Rows are points. The points of each table are mixes of a few directions, plus a little noise. How many directions does each table use, and how many do they share? Where both have some left over, give the other angles between the two spaces (their principal angles), to ten degrees, smallest first.

First (5 x 2):
|  0.233 | -0.171 |
|  0.300 | -0.226 |
| -0.235 |  0.175 |
| -0.275 |  0.202 |
| -0.015 |  0.012 |
Second (6 x 2):
| -0.030 |  0.030 |
| -0.178 |  0.125 |
| -0.051 |  0.043 |
|  0.524 | -0.372 |
| -0.096 |  0.069 |
| -0.171 |  0.120 |
Directions: first 1, second 1, shared 1

First (8 x 4):
| -0.215 |  0.199 |  0.251 |  0.149 |
| -0.070 | -0.106 |  0.101 | -0.168 |
| -0.362 |  0.089 |  0.450 | -0.061 |
|  0.296 | -0.203 | -0.349 | -0.117 |
|  0.066 |  0.258 | -0.124 |  0.359 |
|  0.154 | -0.333 | -0.156 | -0.346 |
|  0.049 |  0.072 | -0.061 |  0.113 |
|  0.087 |  0.024 | -0.109 |  0.071 |
Second (8 x 4):
| -0.005 |  0.078 | -0.038 | -0.052 |
| -0.024 |  0.497 | -0.266 | -0.320 |
| -0.020 |  0.267 | -0.140 | -0.170 |
|  0.005 | -0.172 |  0.091 |  0.107 |
|  0.001 | -0.048 |  0.015 |  0.027 |
|  0.030 | -0.596 |  0.314 |  0.384 |
|  0.008 | -0.252 |  0.132 |  0.159 |
| -0.009 |  0.217 | -0.117 | -0.136 |
Directions: first 2, second 1, shared 0; angles 80

First (9 x 8):
|  0.092 | -0.148 |  0.084 |  0.001 | -0.070 | -0.059 |  0.062 | -0.077 |
|  0.181 | -0.195 |  0.045 |  0.238 |  0.189 | -0.071 |  0.192 |  0.167 |
| -0.279 |  0.617 | -0.178 | -0.154 | -0.553 | -0.083 | -0.368 |  0.184 |
| -0.351 |  0.056 | -0.304 |  0.176 |  0.116 | -0.171 | -0.051 |  0.004 |
|  0.205 | -0.387 |  0.328 | -0.396 | -0.162 |  0.139 |  0.057 | -0.574 |
|  0.195 | -0.054 |  0.079 |  0.137 |  0.185 |  0.052 |  0.121 |  0.206 |
|  0.100 |  0.214 |  0.109 | -0.196 | -0.011 |  0.241 | -0.083 |  0.076 |
| -0.324 | -0.029 | -0.277 |  0.182 |  0.158 | -0.165 | -0.014 | -0.043 |
|  0.176 | -0.064 |  0.113 |  0.008 |  0.147 |  0.110 |  0.085 |  0.070 |
Second (9 x 8):
| -0.060 | -0.010 | -0.187 |  0.231 |  0.044 |  0.071 |  0.101 |  0.274 |
|  0.177 |  0.019 |  0.596 | -0.706 | -0.127 | -0.231 | -0.324 | -0.906 |
| -0.069 | -0.003 | -0.194 |  0.236 |  0.037 |  0.079 |  0.104 |  0.289 |
| -0.015 |  0.009 | -0.073 |  0.091 |  0.018 |  0.021 |  0.038 |  0.107 |
| -0.099 |  0.008 | -0.363 |  0.423 |  0.089 |  0.143 |  0.195 |  0.540 |
|  0.001 |  0.007 | -0.005 | -0.006 |  0.003 |  0.011 |  0.004 |  0.003 |
|  0.002 |  0.001 |  0.020 |  0.002 | -0.002 | -0.011 | -0.001 | -0.015 |
|  0.040 |  0.000 |  0.153 | -0.177 | -0.032 | -0.057 | -0.084 | -0.236 |
|  0.023 |  0.007 |  0.062 | -0.075 | -0.010 | -0.012 | -0.049 | -0.087 |
Directions: first 4, second 1, shared 0; angles 30

First (8 x 11):
|  0.095 |  0.254 | -0.030 | -0.034 | -0.071 |  0.179 |  0.019 |  0.126 |  0.054 |  0.038 | -0.102 |
| -0.636 | -0.312 |  0.095 |  0.225 | -0.003 | -0.024 |  0.333 | -0.095 | -0.698 |  0.117 |  0.004 |
|  0.211 | -0.035 | -0.017 | -0.066 |  0.073 | -0.109 | -0.154 | -0.070 |  0.283 | -0.084 |  0.081 |
|  0.260 |  0.097 | -0.029 | -0.096 |  0.047 | -0.022 | -0.152 | -0.017 |  0.340 | -0.079 |  0.044 |
|  0.267 | -0.059 | -0.019 | -0.118 | -0.198 | -0.120 | -0.092 |  0.267 | -0.049 |  0.100 | -0.113 |
| -0.100 | -0.556 |  0.047 |  0.020 | -0.096 | -0.396 |  0.004 |  0.041 | -0.377 |  0.090 |  0.027 |
| -0.315 |  0.585 | -0.011 |  0.156 |  0.268 |  0.547 |  0.190 | -0.304 |  0.217 | -0.131 |  0.052 |
|  0.254 |  0.037 | -0.037 | -0.086 | -0.001 | -0.060 | -0.135 |  0.037 |  0.235 | -0.043 |  0.014 |
Second (11 x 11):
|  0.380 | -0.011 | -0.130 | -0.267 | -0.105 | -0.736 | -0.359 | -0.200 |  0.237 |  0.043 | -0.269 |
| -0.054 | -0.011 | -0.007 |  0.132 |  0.181 |  0.120 |  0.312 | -0.560 | -0.213 |  0.510 | -0.333 |
| -0.089 |  0.002 |  0.008 |  0.141 |  0.153 |  0.188 |  0.284 | -0.421 | -0.216 |  0.406 | -0.233 |
| -0.005 | -0.001 | -0.002 |  0.023 |  0.038 |  0.017 |  0.064 | -0.113 | -0.048 |  0.098 | -0.068 |
| -0.183 |  0.003 |  0.071 |  0.110 |  0.022 |  0.346 |  0.114 |  0.209 | -0.074 | -0.128 |  0.208 |
|  0.028 |  0.011 |  0.005 | -0.117 | -0.175 | -0.065 | -0.288 |  0.575 |  0.211 | -0.511 |  0.349 |
|  0.015 |  0.001 | -0.012 | -0.020 | -0.012 | -0.038 | -0.018 | -0.008 |  0.012 |  0.001 | -0.019 |
| -0.042 |  0.009 |  0.026 | -0.024 | -0.078 |  0.089 | -0.105 |  0.367 |  0.076 | -0.308 |  0.250 |
| -0.111 |  0.000 |  0.024 |  0.109 |  0.086 |  0.216 |  0.189 | -0.137 | -0.121 |  0.156 | -0.045 |
| -0.009 | -0.003 | -0.007 |  0.042 |  0.063 |  0.025 |  0.110 | -0.216 | -0.079 |  0.193 | -0.137 |
|  0.070 |  0.008 | -0.007 | -0.146 | -0.171 | -0.166 | -0.318 |  0.502 |  0.216 | -0.468 |  0.275 |
Directions: first 3, second 2, shared 0; angles 30, 80

First (8 x 14):
|  0.074 | -0.078 | -0.114 | -0.159 | -0.063 |  0.238 | -0.043 | -0.239 |  0.109 | -0.040 | -0.228 |  0.069 |  0.008 |  0.117 |
| -0.030 |  0.335 |  0.011 |  0.336 |  0.022 | -0.180 | -0.011 |  0.046 | -0.087 | -0.076 |  0.045 | -0.090 |  0.101 | -0.030 |
|  0.294 | -0.032 | -0.332 | -0.160 | -0.008 | -0.169 |  0.285 | -0.243 | -0.391 | -0.538 | -0.088 |  0.010 |  0.011 | -0.341 |
|  0.407 | -0.286 | -0.188 | -0.368 |  0.111 |  0.220 |  0.400 | -0.060 |  0.118 | -0.260 | -0.036 |  0.471 |  0.073 |  0.026 |
| -0.063 |  0.072 |  0.216 |  0.136 | -0.039 | -0.219 |  0.013 | -0.371 | -0.393 |  0.020 |  0.208 | -0.174 | -0.041 | -0.253 |
|  0.079 |  0.050 |  0.138 |  0.058 | -0.122 | -0.049 | -0.136 |  0.436 |  0.074 |  0.311 | -0.242 | -0.015 |  0.135 |  0.017 |
| -0.444 | -0.061 |  0.028 |  0.087 |  0.076 | -0.055 | -0.248 |  0.327 |  0.179 |  0.154 |  0.309 | -0.258 | -0.248 |  0.117 |
| -0.273 | -0.006 |  0.238 |  0.093 |  0.017 |  0.227 | -0.255 |  0.090 |  0.385 |  0.427 |  0.051 | -0.002 | -0.044 |  0.346 |
Second (9 x 14):
|  0.052 | -0.003 | -0.150 |  0.156 |  0.200 | -0.080 | -0.216 |  0.000 |  0.007 |  0.010 |  0.093 |  0.036 |  0.004 | -0.002 |
|  0.092 |  0.261 | -0.329 |  0.108 |  0.138 |  0.273 |  0.256 |  0.107 |  0.449 | -0.335 | -0.182 |  0.288 |  0.138 |  0.388 |
|  0.022 | -0.665 |  0.443 | -0.418 | -0.057 | -0.002 | -0.296 | -0.312 | -0.307 |  0.563 |  0.259 | -0.001 | -0.185 | -0.282 |
|  0.195 | -0.034 | -0.189 | -0.151 | -0.031 |  0.003 |  0.200 |  0.011 | -0.074 | -0.254 | -0.150 |  0.086 |  0.048 | -0.093 |
|  0.272 | -0.039 | -0.019 | -0.038 |  0.012 |  0.006 | -0.004 | -0.274 | -0.160 | -0.010 | -0.123 |  0.138 |  0.115 | -0.113 |
|  0.048 | -0.145 |  0.060 |  0.092 |  0.246 | -0.045 | -0.159 |  0.276 |  0.151 |  0.245 |  0.254 |  0.193 |  0.015 |  0.075 |
| -0.452 |  0.409 |  0.300 |  0.311 | -0.154 |  0.151 | -0.005 |  0.009 |  0.305 |  0.184 |  0.012 | -0.203 | -0.007 |  0.358 |
| -0.343 |  0.047 | -0.088 | -0.055 | -0.214 | -0.195 | -0.046 |  0.032 | -0.243 | -0.202 | -0.003 | -0.507 | -0.232 | -0.206 |
|  0.114 |  0.169 | -0.028 | -0.003 | -0.142 | -0.111 |  0.270 |  0.150 | -0.130 | -0.203 | -0.160 | -0.032 |  0.105 | -0.124 |
Directions: first 6, second 6, shared 5; angles 80

First (8 x 20):
| -0.032 | -0.063 |  0.043 |  0.335 | -0.083 | -0.005 | -0.009 |  0.134 |  0.319 |  0.022 |  0.107 |  0.058 |  0.119 |  0.148 |  0.130 |  0.197 |  0.084 |  0.197 | -0.337 | -0.084 |
| -0.079 | -0.125 |  0.083 |  0.279 |  0.054 |  0.059 | -0.224 |  0.379 |  0.179 |  0.134 |  0.128 |  0.103 |  0.202 |  0.187 |  0.005 | -0.004 | -0.203 |  0.188 | -0.425 | -0.037 |
|  0.012 |  0.029 | -0.019 | -0.248 |  0.090 |  0.020 | -0.044 | -0.036 | -0.258 |  0.010 | -0.070 | -0.029 | -0.063 | -0.094 | -0.122 | -0.186 | -0.129 | -0.141 |  0.215 |  0.071 |
|  0.037 |  0.057 | -0.037 | -0.065 | -0.059 | -0.038 |  0.133 | -0.188 | -0.008 | -0.075 | -0.044 | -0.044 | -0.087 | -0.067 |  0.037 |  0.066 |  0.151 | -0.053 |  0.152 | -0.004 |
| -0.100 | -0.147 |  0.097 |  0.103 |  0.189 |  0.110 | -0.380 |  0.506 | -0.053 |  0.208 |  0.101 |  0.114 |  0.216 |  0.157 | -0.139 | -0.234 | -0.453 |  0.101 | -0.356 |  0.032 |
| -0.063 | -0.110 |  0.073 |  0.466 | -0.077 |  0.013 | -0.082 |  0.271 |  0.419 |  0.066 |  0.160 |  0.098 |  0.199 |  0.226 |  0.150 |  0.221 |  0.033 |  0.281 | -0.513 | -0.106 |
|  0.100 |  0.157 | -0.105 | -0.358 | -0.064 | -0.074 |  0.278 | -0.474 | -0.234 | -0.166 | -0.162 | -0.131 | -0.256 | -0.237 | -0.011 | -0.001 |  0.248 | -0.240 |  0.539 |  0.048 |
|  0.126 |  0.203 | -0.135 | -0.512 | -0.051 | -0.084 |  0.329 | -0.592 | -0.362 | -0.199 | -0.219 | -0.169 | -0.333 | -0.319 | -0.050 | -0.057 |  0.269 | -0.336 |  0.725 |  0.080 |
Second (9 x 20):
|  0.012 | -0.013 | -0.005 | -0.086 |  0.088 | -0.049 | -0.024 | -0.059 | -0.003 | -0.033 | -0.130 | -0.028 | -0.030 | -0.041 | -0.070 | -0.162 | -0.059 | -0.050 |  0.204 | -0.025 |
| -0.020 |  0.026 |  0.008 |  0.176 | -0.176 |  0.101 |  0.049 |  0.118 |  0.008 |  0.067 |  0.264 |  0.057 |  0.062 |  0.081 |  0.141 |  0.326 |  0.118 |  0.102 | -0.412 |  0.053 |
|  0.003 | -0.001 |  0.000 | -0.014 |  0.014 | -0.006 | -0.003 | -0.008 | -0.001 | -0.005 | -0.020 | -0.004 | -0.004 | -0.003 | -0.011 | -0.023 | -0.008 | -0.008 |  0.029 | -0.002 |
| -0.008 |  0.009 |  0.004 |  0.066 | -0.072 |  0.038 |  0.019 |  0.045 |  0.002 |  0.026 |  0.102 |  0.022 |  0.026 |  0.032 |  0.056 |  0.124 |  0.046 |  0.040 | -0.157 |  0.019 |
|  0.063 | -0.075 | -0.024 | -0.513 |  0.524 | -0.297 | -0.145 | -0.346 | -0.027 | -0.188 | -0.771 | -0.162 | -0.184 | -0.235 | -0.416 | -0.954 | -0.346 | -0.304 |  1.201 | -0.151 |
|  0.029 | -0.032 | -0.009 | -0.228 |  0.233 | -0.131 | -0.065 | -0.154 | -0.013 | -0.085 | -0.345 | -0.070 | -0.081 | -0.105 | -0.187 | -0.427 | -0.157 | -0.133 |  0.535 | -0.067 |
| -0.022 |  0.028 |  0.008 |  0.184 | -0.186 |  0.105 |  0.053 |  0.124 |  0.010 |  0.066 |  0.275 |  0.060 |  0.066 |  0.084 |  0.151 |  0.344 |  0.126 |  0.108 | -0.430 |  0.055 |
| -0.026 |  0.028 |  0.009 |  0.204 | -0.206 |  0.115 |  0.058 |  0.136 |  0.013 |  0.073 |  0.303 |  0.066 |  0.073 |  0.093 |  0.164 |  0.376 |  0.136 |  0.122 | -0.470 |  0.060 |
| -0.028 |  0.030 |  0.011 |  0.212 | -0.219 |  0.122 |  0.059 |  0.143 |  0.009 |  0.078 |  0.321 |  0.069 |  0.076 |  0.098 |  0.175 |  0.397 |  0.144 |  0.127 | -0.498 |  0.063 |
Directions: first 2, second 1, shared 0; angles 40

First (9 x 32):
|  0.037 |  0.003 |  0.106 |  0.114 |  0.232 | -0.169 |  0.090 |  0.100 |  0.087 | -0.009 | -0.093 | -0.023 | -0.215 |  0.051 |  0.049 | -0.012 | -0.068 |  0.231 | -0.350 |  0.103 | -0.038 |  0.268 | -0.064 | -0.402 |  0.036 | -0.090 |  0.056 |  0.035 | -0.075 |  0.066 | -0.170 |  0.112 |
|  0.029 | -0.014 |  0.019 |  0.059 |  0.125 | -0.094 |  0.048 |  0.054 | -0.029 | -0.003 | -0.047 | -0.015 | -0.137 |  0.078 |  0.060 | -0.012 | -0.045 |  0.079 | -0.171 |  0.074 | -0.027 |  0.130 | -0.004 | -0.205 |  0.000 | -0.059 | -0.045 |  0.037 | -0.010 |  0.006 | -0.098 |  0.011 |
| -0.100 |  0.102 |  0.148 | -0.099 | -0.238 |  0.186 | -0.087 | -0.102 |  0.420 | -0.007 |  0.070 |  0.042 |  0.357 | -0.388 | -0.270 |  0.045 |  0.124 |  0.063 |  0.243 | -0.228 |  0.087 | -0.179 | -0.135 |  0.329 |  0.098 |  0.161 |  0.445 | -0.151 | -0.125 |  0.129 |  0.214 |  0.213 |
| -0.017 | -0.036 | -0.185 | -0.119 | -0.230 |  0.165 | -0.092 | -0.099 | -0.244 |  0.013 |  0.100 |  0.017 |  0.172 |  0.053 |  0.018 |  0.002 |  0.051 | -0.322 |  0.383 | -0.065 |  0.023 | -0.296 |  0.126 |  0.426 | -0.078 |  0.068 | -0.211 |  0.001 |  0.137 | -0.126 |  0.157 | -0.212 |
| -0.025 |  0.037 |  0.081 | -0.003 | -0.020 |  0.019 | -0.006 | -0.009 |  0.171 | -0.004 | -0.001 |  0.009 |  0.067 | -0.122 | -0.081 |  0.013 |  0.025 |  0.085 | -0.010 | -0.052 |  0.020 |  0.010 | -0.065 |  0.006 |  0.044 |  0.032 |  0.171 | -0.044 | -0.065 |  0.064 |  0.028 |  0.105 |
|  0.035 |  0.050 |  0.284 |  0.196 |  0.383 | -0.276 |  0.152 |  0.165 |  0.358 | -0.021 | -0.164 | -0.031 | -0.298 | -0.058 | -0.011 | -0.006 | -0.089 |  0.507 | -0.626 |  0.118 | -0.042 |  0.483 | -0.190 | -0.701 |  0.117 | -0.120 |  0.304 |  0.010 | -0.209 |  0.192 | -0.265 |  0.323 |
| -0.064 |  0.009 | -0.128 | -0.172 | -0.354 |  0.261 | -0.137 | -0.152 | -0.065 |  0.012 |  0.139 |  0.038 |  0.347 | -0.122 | -0.105 |  0.023 |  0.111 | -0.312 |  0.519 | -0.173 |  0.064 | -0.396 |  0.071 |  0.604 | -0.038 |  0.146 | -0.018 | -0.069 |  0.087 | -0.075 |  0.266 | -0.127 |
| -0.067 |  0.051 |  0.032 | -0.099 | -0.220 |  0.167 | -0.083 | -0.095 |  0.179 |  0.001 |  0.076 |  0.031 |  0.274 | -0.220 | -0.159 |  0.029 |  0.092 | -0.065 |  0.272 | -0.160 |  0.061 | -0.205 | -0.042 |  0.339 |  0.035 |  0.120 |  0.205 | -0.093 | -0.032 |  0.038 |  0.182 |  0.062 |
|  0.173 | -0.203 | -0.357 |  0.123 |  0.323 | -0.259 |  0.115 |  0.139 | -0.878 |  0.017 | -0.080 | -0.068 | -0.567 |  0.728 |  0.498 | -0.081 | -0.201 | -0.267 | -0.259 |  0.384 | -0.147 |  0.185 |  0.304 | -0.396 | -0.213 | -0.259 | -0.908 |  0.275 |  0.293 | -0.293 | -0.314 | -0.487 |
Second (9 x 32):
|  0.048 |  0.016 |  0.150 |  0.165 | -0.046 |  0.005 |  0.118 |  0.081 |  0.146 | -0.158 |  0.060 |  0.102 |  0.030 |  0.018 | -0.049 |  0.041 |  0.139 |  0.030 | -0.133 |  0.005 |  0.057 |  0.041 | -0.044 |  0.117 |  0.114 | -0.131 |  0.155 |  0.024 | -0.085 | -0.149 | -0.087 |  0.172 |
| -0.155 |  0.044 | -0.357 | -0.116 | -0.100 | -0.157 | -0.122 |  0.087 | -0.026 |  0.130 | -0.216 | -0.205 |  0.125 | -0.343 |  0.085 | -0.215 | -0.132 | -0.051 |  0.350 | -0.122 |  0.018 | -0.169 |  0.144 |  0.042 | -0.117 |  0.353 | -0.037 | -0.253 |  0.071 |  0.100 |  0.064 | -0.134 |
|  0.065 |  0.139 | -0.198 |  0.019 |  0.044 | -0.039 | -0.123 |  0.013 | -0.046 | -0.025 | -0.196 |  0.098 |  0.173 | -0.319 |  0.064 | -0.141 |  0.120 | -0.023 |  0.128 | -0.006 |  0.144 |  0.001 | -0.214 |  0.102 |  0.049 |  0.275 | -0.034 | -0.151 | -0.047 |  0.172 |  0.243 | -0.047 |
| -0.281 |  0.147 | -0.143 |  0.031 | -0.160 | -0.143 | -0.073 |  0.063 | -0.040 | -0.087 | -0.284 |  0.144 |  0.129 | -0.203 | -0.063 | -0.326 | -0.038 | -0.283 |  0.341 | -0.164 |  0.037 | -0.190 |  0.249 |  0.450 | -0.111 |  0.272 | -0.055 | -0.287 |  0.012 | -0.113 |  0.226 | -0.163 |
| -0.627 | -0.236 | -0.016 | -0.327 |  0.192 | -0.170 |  0.060 | -0.033 |  0.236 |  0.404 | -0.141 | -0.547 | -0.075 |  0.031 | -0.455 |  0.064 | -0.272 |  0.722 | -0.507 | -0.294 | -0.384 |  0.367 |  0.049 | -0.675 |  0.131 | -0.059 |  0.427 |  0.064 | -0.076 |  0.060 | -0.350 |  0.416 |
| -0.083 |  0.065 | -0.514 |  0.014 | -0.074 | -0.067 | -0.119 |  0.047 | -0.477 | -0.060 | -0.267 |  0.109 |  0.240 | -0.122 |  0.102 | -0.256 |  0.201 | -0.292 |  0.283 | -0.061 |  0.115 | -0.133 | -0.005 |  0.473 |  0.035 |  0.282 | -0.371 | -0.131 |  0.082 | -0.172 |  0.256 | -0.236 |
|  0.467 | -0.008 |  0.556 |  0.136 |  0.081 |  0.309 |  0.065 | -0.198 | -0.061 | -0.185 |  0.435 |  0.393 | -0.281 |  0.547 |  0.121 |  0.308 |  0.042 | -0.271 | -0.146 |  0.318 |  0.035 |  0.013 | -0.075 |  0.003 | -0.080 | -0.445 | -0.212 |  0.328 |  0.049 | -0.002 |  0.048 | -0.153 |
|  0.412 | -0.003 |  0.486 |  0.070 |  0.103 |  0.228 |  0.051 | -0.141 |  0.143 | -0.071 |  0.373 |  0.180 | -0.235 |  0.294 |  0.106 |  0.298 | -0.031 | -0.030 | -0.167 |  0.254 |  0.024 |  0.060 | -0.126 | -0.238 | -0.052 | -0.322 |  0.006 |  0.242 | -0.005 |  0.165 | -0.033 | -0.017 |
|  0.152 | -0.176 |  0.034 |  0.020 | -0.037 |  0.020 |  0.155 |  0.087 |  0.131 |  0.047 |  0.238 | -0.271 | -0.091 |  0.104 |  0.087 |  0.220 | -0.037 |  0.180 | -0.147 |  0.069 | -0.043 |  0.016 |  0.019 | -0.279 |  0.044 | -0.214 |  0.129 |  0.160 |  0.013 | -0.059 | -0.367 |  0.156 |
Directions: first 2, second 6, shared 1; angles 50
